Each row of a before or after table is a point. The points were changed in one or more steps. Then noise was added and the rows were shuffled. The steps act on how far a point lies along the listed directions, d1 being the first. Name the steps. A step turns or swaps two directions, mirrors them in a line or flattens them onto one, adds a multiple of one to another, or multiplies one. Angles are multiples of 10 degrees, from the lower direction toward the higher: turns from -170 to 170, lines from 10 to 170 but not 90. Use the fewest steps. Two steps may share a direction if one is a turn and the other turns, adds or multiplies; they go together, in the order done. Otherwise the lowest direction goes first.

Directions:
(1): [ 9 55]
(2): [-55   9]
Before (11 x 2):
[[-50 -22]
 [-16   5]
 [  5 -11]
 [-80  45]
 [ 20  -3]
 [ -3  -5]
 [ 21  29]
 [-52  28]
 [ 26  23]
 [-53 -18]
 [ 28  44]]
After (11 x 2):
[[  5  -5]
 [ 30  44]
 [ 23  44]
 [ -3  -6]
 [-59 -67]
 [-61 -27]
 [-19 -11]
 [ 31  64]
 [-60 -66]
 [ 22  16]
 [-94 -39]]
Steps: add -1 times d2 to d1

Directions:
(1): [  8 -83  30  21 -30   6]
(2): [-63  -6 -47  44 -11  31]
(3): [ 49  -3 -13  11  32  74]
(4): [ 35  39   1  36 -72   4]
(5): [ 39 -23 -67  18  12 -47]
Before (8 x 6):
[[ 28  38   8  15 -21  12]
 [ 27 -24  23 -29   5 -25]
 [ 31  19  41 -16 -26 -61]
 [ 28 -31 -23  30   7  -9]
 [ 24 -13 -15   3   8 -23]
 [-88 -15  46  -6 -50 -78]
 [-10  32  55  25 -47  67]
 [ -4  13  -7  -1  11 -16]]
After (8 x 6):
[[ 24  38   7  14 -24   6]
 [ 27 -29 -23  32   6 -11]
 [-15  34  56  27 -53  58]
 [ 28 -25  21 -28   7 -24]
 [ 26  16  42 -20 -20 -64]
 [ 24 -13 -14   3   9 -24]
 [ -5  13  -8  -2  13 -16]
 [-94 -24  46 -13 -32 -77]]
Steps: turn d3 and d4 by 10 degrees

Directions:
(1): [ 53 -84   6 -37  18  -3  -6   3 -46]
(2): [ 17 -33 -54  55 -35 -64 -21  14  23]
(3): [ 22  34 -60 -34 -38  30 -54 -38 -29]
Before (12 x 9):
[[-31   3  29  24  47 -22  30  14  21]
 [ 18 -10  -9 -33 -17  39   0  -5 -13]
 [  9 -29 -82  43 -34 -52 -26  29  13]
 [ 48 -61 -16 -43  -1 -19 -17 -23 -48]
 [ 49 -40 -43 -15 -43 -49 -61 -21  -9]
 [  3  58  -8 -43 -25  48 -27 -30 -27]
 [ -5  -3   3 -16  -1  18 -20  16 -12]
 [ 21  -7 -73 -34 -39  32 -57 -32 -28]
 [  3  37 -26 -45 -17  15 -17 -12 -16]
 [ 31 -42  -1 -36   5 -19 -20   2 -39]
 [  3  -3 -22  -5   6 -21 -14   9  13]
 [-44  62  18  50   1 -14  27  32  74]]
After (12 x 9):
[[  1   5  -1 -29  19   6  -6   3   1]
 [ 14  22 -51 -22 -30 -13 -27  -7  -6]
 [ 25  17 -62   7 -55 -12 -47 -18  -9]
 [-43  84   5 -26  -4  24   8 -35   8]
 [ -5  41 -54 -43 -33  59 -48 -38 -18]
 [ -6  24 -31   4 -36  21  -3  -6  16]
 [ -6  54  30 -75  -1  45 -25 -45 -18]
 [ -7 -30  16  22  44 -39  25  20   9]
 [-15  11  -7   2 -13  11 -22  17   3]
 [  0 -12  22 -75  40  68  11   7 -55]
 [ 56 -95  12   2  25 -39  12  40  -1]
 [-36  67  15 -16  -1   9  -6  -7   8]]
Steps: turn d1 and d2 by -150 degrees

Directions:
(1): [-15  43 -57  61  17 -12   4  37 -79  47 -30  16   8  33]
(2): [ 47 -75  23  13   1  -2 -44 -25 -29  47  -1  85   8 -12]
(3): [  9  51  47 -10  35  90 -13 -23 -62  -5   7  -8  -4 -50]
Before (14 x 14):
[[ -6   0  20 -39 -21 -12  13   9  55 -23  25 -36  -4 -16]
 [-42  28 -40  28  -8 -25   1  23   8  -6 -23 -29  -6  44]
 [  5  10 -27   0   9   0   0  -1 -10  -3   1 -18  -2 -12]
 [ 18  19  68 -26   0  78 -26 -50 -29  -2   7   1  10 -56]
 [-36  23 -51   0  -3 -24  24  16  36 -33  -5 -48 -12  37]
 [-10  -8 -13   6 -23 -18   1  -7  20   7   8   8  12  16]
 [  8 -18 -16   5  -7 -24   6  16  -4  28 -10   9  13   0]
 [ -2  24  -5  12   2 -15  12  12  10  -6 -11 -11  16  28]
 [  9 -27  -6   4 -17 -38 -17   2  25  23   4  16   8  29]
 [ 13  34  34 -21  19  65 -21 -25 -25 -37  20 -34 -28 -40]
 [ 20 -32  38 -34  19  44 -31 -36 -24  -7  23  30   3 -38]
 [-17   5  -5 -22 -11 -21  17  -7  57 -43  13 -45   1  16]
 [-22  -7 -31   4 -12 -50  22  16  35  -5   0 -17  -1  38]
 [ 16 -48   7 -17 -41 -34   9 -23  45  -7  14  -3  -2  14]]
After (14 x 14):
[[-24  25 -54  32   0 -39  15  22 -10   5 -12 -19   9  46]
 [-37  20 -61   6  -6 -35  25  21  38 -28  -8 -44 -10  45]
 [ 10 -31  -1 -16 -14 -25   8   5  29  10   0  -1  10  -7]
 [ 16  51  47  10  19  93 -30 -34 -94  30  -9  17  14 -50]
 [ 10 -33 -39  31 -32 -54   7   5 -10  35 -10  20   5  43]
 [-23 -16 -39   5 -18 -64  24  20  45  -4   0 -15   0  45]
 [ 11  63  12  14  37  77 -26 -11 -88  -6   3 -17 -23 -34]
 [-14  29 -38  28  -4 -29   9  45 -31  35  -8  -3   6  19]
 [  8 -35  -9   1 -21 -48 -15   2  36  21   4  15  10  34]
 [ -1  17   3   0  -3 -17  13   7  30 -16  -4 -17  15  24]
 [ 19  -9  18  -3  34  50 -35 -23 -77  21   9  45   7 -29]
 [-11 -13 -17   9 -25 -26   2  -5  22   9   7   9  12  20]
 [-39   7 -16  -6 -21 -27   5   8  59 -36  -7 -46 -10  33]
 [  5   6 -20  -9   9   4   0  -5   1 -10   5 -23  -3 -16]]
Steps: mirror d1 and d2 in the line at 100 degrees; multiply d3 by 1.3

Directions:
(1): [-20 -57 -29  38  30 -47  12   4  52  67  -2  29  -4 -58  44  20 -45 -68
  42  -3 -33  65   6  -7]
(2): [  4  45  33 -28  90 -70  81  -5 -28 -24  26 -50  36 -29 -10  12 -32  -5
 -23 -51 -33 -13 -21  25]
(3): [ -5  13  31  44 -21 -36   1  78 -42  59 -17   5 -52 -26 -23 -21  66  53
   2 -48  -3  48 -61  25]
Before (14 x 24):
[[ -9 -45 -14  50 -95  51 -50  24  12  31 -12  50 -54  17  13 -29  63  32
    2  34  33  -1  -1  -3]
 [ -5  -9   5  43 -74  39 -54  49 -27  28 -43  -3 -50  14   5 -20  63  53
    1  14   6  20 -28  15]
 [ 13 -53  -7  54 -55 -14 -40  51  13  77 -18  39 -55 -10   2 -26  41  18
   34 -22  -2  53 -32   9]
 [  7  27  11 -15  30 -10   8   2 -29 -26   0 -30   6  -8 -21   6  -8  14
  -14  -4  -1 -10  -8  20]
 [ 13  13  -8 -31  -4  74 -19 -22  -2 -55  21 -12  15  48  -2  -9   6  11
  -23  28  28 -52  19 -43]
 [ 25  17   8 -42 -31  46   1 -45 -18 -79  14 -13   4  53 -28 -20   6  20
  -50  19  20 -65  21   4]
 [ -5 -33  11  17  -6  11 -21  14  18   8 -13  19 -12   9  17   0   4  -8
   35  12   6   2   7 -17]
 [ -4 -28 -16  48 -37  -8 -11  16  19  62   4  17 -29 -18  10   2   5 -20
   14 -13  -4  26 -15  13]
 [  7  35  11 -36   0  14  20 -21 -38 -16  12 -18  20   5   4   2  -2  17
  -32  -9  -6 -20   8  11]
 [ 11  48  18 -19 -41  42 -25  21 -52 -38   2 -25  -9  54 -32 -40  62  62
  -45 -19  31 -41 -29  20]
 [ -8 -17 -11  16 -71  51 -60   2  35   7 -28  33 -34  27   6   3  40  13
   15  25  25  27   6  -4]
 [ 25  26  17 -67 -17  50   2 -62 -16 -79  27 -42  55  63 -19   8  -7  20
  -40  19  54 -86  34  -4]
 [ 10   2  22  16 -32  11 -11   9   3 -13   6   0  -8  10 -35   0  27   7
  -11   9  -5   2   9  -8]
 [ 11  33  35  -9  26 -16  31  26 -24   2 -10 -25   8 -22  -8   2  10 -11
   -4 -40 -14  -4  -8  13]]
After (14 x 24):
[[ 10  27  32 -12  32 -16  32  20 -19   5 -11 -27  11 -17  -2   5   6 -21
    1 -38 -12  -1  -6  12]
 [ -4 -29  10  12 -10  17 -22  14  15   5 -13  20 -14  11  16  -2   7  -5
   33  12   6   1   8 -18]
 [ -6 -36  -9  39 -94  57 -48  16  10  15 -11  42 -52  27  10 -25  63  33
   -6  37  34 -16   5  -5]
 [ 28  23  17 -42 -21  30   8 -36 -27 -72  16 -19   1  47 -32 -24   7  27
  -50   9  15 -59  14   8]
 [ -2 -30 -21  47 -41   3 -18  11  23  54   3  17 -26 -12  12   6   5 -20
   12  -7   1  23  -7   9]
 [ 10   6  25  14 -28  12  -9   6  -1 -16   7   3  -5  11 -35   3  26   4
  -13   6  -7  -2  12  -3]
 [ 16 -52 -13  44 -57   1 -44  36  21  62 -18  38 -46   1   1 -22  35  13
   30 -11   7  38 -21   4]
 [  5  33  10 -32   6   5  20 -18 -39 -15  13 -18  21   2   6   3  -6  16
  -29 -13 -11 -16   6  13]
 [  7  25  12 -16  37 -14   9   6 -28 -22  -1 -27   7 -11 -19   7 -12  10
  -11  -1  -4  -7  -9  22]
 [ -3  -1   3  28 -72  44 -51  34 -27   7 -37 -10 -39  25   6 -21  55  52
   -5  20   7   5 -23   9]
 [ 12  53  17 -25 -26  34 -13  16 -52 -50   7 -35  -1  53 -33 -34  50  57
  -47 -23  26 -50 -24  21]
 [ -3  -8  -5  10 -74  52 -58   0  29  -7 -22  28 -31  34  -3   1  43  22
    9  25  28  17   7  -6]
 [ 13  21   2 -28   0  65 -12 -10 -14 -49  23 -17  11  41  -5 -13  12  22
  -26  18  26 -51   9 -38]
 [ 23  31  30 -65  -8  35  15 -46 -26 -67  26 -49  47  54 -23   5  -1  30
  -41   2  48 -76  21   2]]
Steps: turn d1 and d2 by -10 degrees; multiply d3 by 0.7

Directions:
(1): [ 24   9 -50 -88  20  13  -5 -32 -26  11 -14  65   3  14   1  16  26  19
 -67 -15 -47 -80  -8  59  53  -3   4  26  16  37 -58  40  18   9  -5  91
 -28 -51  -8  49 -23 -42 -12 -41  29  61  68 -50  11   8  23  18  37 -52
  37   1 -28  13  44   7  15 -50   9 -36]
(2): [-11  51 -79 -54 -53 -29 -35 -24 -25 -49 -23 -27 -23   5 -16  38 -43 -30
   2 -21 -58  12 -70  40 -23   4 -10 -11  27  23 -73   8 -26 -19  26   4
  95  35  10  38  19  22 -13   6   3 -37 -36  74 -65  42   4 -14  -1  15
 -52  52  74  51  10 -17 -10 -11  -3 -50]
(3): [-64  65 -56  41  28 -35  38  70   1  26 -41  14  10   7 -84  34  -1  -3
  49 -22   3 -36  47 -18  -1 -12  71  21  -5  37  53  36  24  -2  20   0
  11  16  -2   3 -16  44 -28 -56  46 -24  22  17 -61 -32   6   8 -85 -90
  51   9   6  18  29  32 -55  21  21  20]
Before (9 x 64):
[[ 14 -11  13 -19  10  11   5  19   7  11  -5  12  -1  12  14  -6  11  12
  -19  -2   0 -24   4  11  15   0 -17   1 -19   0  -1  15  -2  11  -6   6
  -19 -26  -5  -4 -12 -27   7  -8   8  43  20 -39  22  14   0   4  15  -2
   12  -8 -32 -20  -1   0  27 -12  -7   9]
 [-19  14 -49  -5  -6 -20  -2  33  -9  -2   2   7  -4  -4 -21  16   2  -4
   16  -3 -30 -12   1   2 -12   1  30  -5   7  30 -14  24   8   9   7  16
   25   8  11  10  11  24  -6 -20  22  -9   6  27 -12   3  19  -3 -17 -20
   -5  34  29  23   1   1 -29  -6   9 -15]
 [  2 -60  91  95   6  27  13  13  39  22  39 -54   5 -22  26 -46  -4  -1
   59  10  70  85  29 -78 -54 -16 -19 -25 -10 -60  79 -50 -10  -8 -18 -78
  -15  31  -4 -74  23  21  19  60 -43 -25 -47  13  46 -19 -28 -12  -5  84
  -40 -39 -16 -50 -67 -22  10  55 -14  68]
 [ 10 -25  47  26  -6  22  24  11  -2   6  21  -1   6  -7  16 -21  -5 -10
   -6   6  27  10  22 -40 -13   0  -5  -4  -6  -6  39 -11  14  22 -14 -23
  -31  -9  -5 -17 -11   5  24  28  -6   1 -10 -25  38 -15 -13   7  -8  28
    3 -20 -27 -33 -14   7  -7   9 -10  26]
 [-15  25 -65 -56 -29 -32 -10 -24 -30 -25 -29   7 -19   7 -19  30 -20 -17
  -15 -23 -44  -8 -44  45  -2  16 -12 -10  16  38 -57  25  -2  -3  -5  30
   54   6   7  37   5   0 -20  -7  12 -10 -10  35 -39  24   1 -15   8  -6
  -16  30  40  46  14  -5  -2 -35  14 -40]
 [ -7 -24  36  16   4  13   0  13  15   1 -13 -13   2  -9  12  -3  -7  -6
   -1  28   3   8  13 -13 -11   6   2  -3  -4  -5  17 -17  -1  15  -3 -12
  -10 -11   4 -12  -2 -11  -4  10  -8  -3 -25 -13   9   9   9   8  -5   0
   -4  -4   5   1  -4 -10  -1  -4   5   3]
 [  1  -5  14  11 -13   0  -4   6   5   1   0  -2  16  -7  31  -1   4  -2
   11   2  18  27   3 -16  -9   0 -20 -12 -23  -2  -2  11  12  14   3 -21
   -6   8  -3 -22  10   4 -13   6 -10  -9  -6   6  27  -3   2 -10 -23  18
  -17  -9  -1  -3  -1 -16   7   5  -3   8]
 [ 16 -28  42  31  16   3  11   5   9  14  17  13   6   6  36 -17  16  17
   -1  24  37  -9  17 -15   1  -2  -9   3  -2   3  28  -8  13  12 -19   0
  -32  -1  -5 -15   5  -6   0  12   3   7   1 -18  22 -23 -17   1  10   9
   10 -21 -26 -27  -5   0  22  -2  -2  12]
 [-49  31 -47  29  23 -35  24  57   1  19 -22  -9  11   6 -50  27   5   0
   27  -3   7  -9  44 -32 -21 -14  61  15 -14  40  60   2  30  16   3  -7
   -8  14  -3  -7 -17  31 -13 -35  30 -11   3  15 -41 -19   1   6 -67 -68
   34  -3 -12  -5  17  27 -38  27  15  15]]
After (9 x 64):
[[ -6  -7 -18 -11  -4 -14  -4   2   0  -4   3 -21   1   5   6  11   1  -2
   -8  10  -4  15   2 -14 -19  -6   8   0  -9  18   9 -22  10  16  -9  -5
   -7   8  -1  -4  -4   1   6   5  -3   2 -14  13  -6  10  -3   0  -5  -7
   -8  -5  -7  -9  -1   4  -2   6   1  -4]
 [ 14 -23  40  31  19   2  15   8  11  13  16  14   5   6  31 -16  18  18
   -2  26  35 -15  20 -17   3  -1  -5   5   0   7  32  -4  15  14 -18   2
  -33  -1  -4 -15   4  -3  -2   7   4  10   4 -17  20 -27 -14   2   7   4
   16 -21 -25 -27  -4   3  17  -1   2  12]
 [ -4   2 -41 -15 -13 -14 -13  18 -11  -7  11   4  -8  -4  -2  10   0  -1
    7  -1 -32  -2  -8   6 -14   4  14 -13   8  22 -26  15   4   8   3  14
   28   7  15  11  17  16  -2  -8  14  -4  -2  26  -1   9  16  -6  -1   0
  -18  35  30  19  -5  -4 -18 -10   1 -20]
 [ -6 -21  32  14   6  14   3  14  18   3 -13 -10   2  -8   9   0  -5  -6
   -1  28   2   0  15 -11  -8   4   5  -1  -4  -4  17 -14   1  16  -2  -9
   -9 -13   4 -13  -3 -12  -6  10  -4  -2 -20 -14   7   7   8  10  -6  -3
    1  -5   3   0  -4 -10  -4  -4   5   2]
 [  9  -5  15 -12  10   5   8  29   7  12  -8  10  -4  11   7  -5  12  11
  -12  -2   3 -22   9   6   9   0 -11   3 -22  -1   7  16  -2  10  -4   1
  -19 -24  -5  -6 -12 -22   8  -6   8  36  18 -40  17  11  -2   2   5  -4
   12  -8 -30 -22  -1   0  21  -9  -3  15]
 [-21  28 -63 -47 -29 -36 -11 -16 -27 -24 -29   4 -20   7 -27  30 -22 -17
   -6 -22 -39  -5 -38  39  -6  14  -7 -12  14  37 -45  25  -1  -2  -6  22
   55  12  10  33   4   5 -21  -9  13 -17 -11  38 -43  20   1 -15   1  -8
  -13  28  42  45   9  -1  -6 -27  15 -37]
 [ -4 -46  68  81  22  23  25  22  32  34  27 -32   9 -17   8 -34   5   8
   52   3  56  52  41 -65 -38 -23  -2 -13  -8 -42  77 -32   0  -3 -17 -51
  -21  19  -8 -60   9  17   6  32 -23 -10 -19  -1  40 -25 -20  -3 -14  48
  -14 -39 -27 -42 -47 -13   2  49  -6  65]
 [ -3  -1  11  11 -11   1   3  10   4   5  -5   2  16  -7  24   1   8   3
   14  -5  16  19   9 -14  -7  -3 -15  -9 -24   3   3  13  16  15   3 -18
   -7   7  -4 -23   7   8 -18  -4 -10  -6  -3   4  24  -8   4  -8 -28   8
   -9  -8  -2   1   3 -15   6   5   0   9]
 [  8 -22  42  25  -4  20  25  11  -3   7  19   4   6  -6  13 -19  -3  -8
  -12   6  26   1  24 -40 -12  -2   0  -3  -7  -2  36  -5  17  21 -15 -17
  -32  -9  -2 -14 -13   4  21  21  -2   3  -4 -29  35 -17 -11   7 -10  19
    8 -20 -26 -32 -11   9  -7   8  -7  28]]
Steps: multiply d1 by 0.7; flatten d2 and d3 onto the line at 10 degrees
